Every row gives one point. Any point is a mix of the corners, with weights that add up to 1. It lies inside the corners' shape when no weight is negative. Say inside or outside, and name the corners with a negative weight.
In the rows, zero is written as 128.

Corners:
(1): [ 95 133  69]
(2): [115  96 149]
(3): [135 136 171]
(4): [211 169 146]
Points:
[167 149 156] => inside
[ 97 110 115] => outside (4)
[122 109 150] => inside
[ 92 103 124] => outside (4)
[154 135 183] => outside (1)
[169 150 154] => inside
[109 116 158] => outside (4)
[108 112 152] => outside (4)
[200 163 144] => inside

Corners:
(1): [ 93 167 121 107 173 147 137 151 183 160  58 112]
(2): [186 101 131 111 116 120  93 116 172  67 143 127]
(3): [121 162  97  64 128 194  94 182 101 126  97 101]
(4): [ 94 150  93 169 138 148 104 163 131 133  51  74]
(5): [155 175 189 120 145 189 102  52 106  97 188 123]
(6): [105 172 101 130 183  90  98 172 112 205  82  54]
(7): [137  89 194 133 128 108 144  99 168 170 183 153]
(8): [104 116 132  95 153  94 140 120 116 149 113 140]
(9): [108 182  95 131 159  94 136 204  75 195 110 163]
(10): [171  99 162 155 119 121  79  48 159 128 163 193]
(11): [185 121  72 144 140 147 150  29 208 106 194 114]
(12): [156 166 123 125 148 121 149 152  62 200  68 163]
(13): [181  61 115 188 161 127 143 131 156 168 163 215]
Points:
[139 130 131 124 146 127 122 126 153 141 124 131] => inside
[151 131 136 131 140 140 122 112 130 131 148 129] => outside (1, 10)
[138 136 114 126 145 123 127 137 126 163 112 137] => outside (5)
[142 146 113 118 146 147 114 118 130 132 125 124] => outside (7)
[116 148 166 116 151 117 107  95 132 140 102 104] => outside (3, 9, 11, 13)
[161 106 113 151 151 136 132 115 152 148 150 160] => inside
[130 114 130 146 148 127 132 121 152 143 112 119] => outside (3, 9, 10)
[131 129 116 131 147 123 126 139 121 151 120 124] => outside (1, 10)
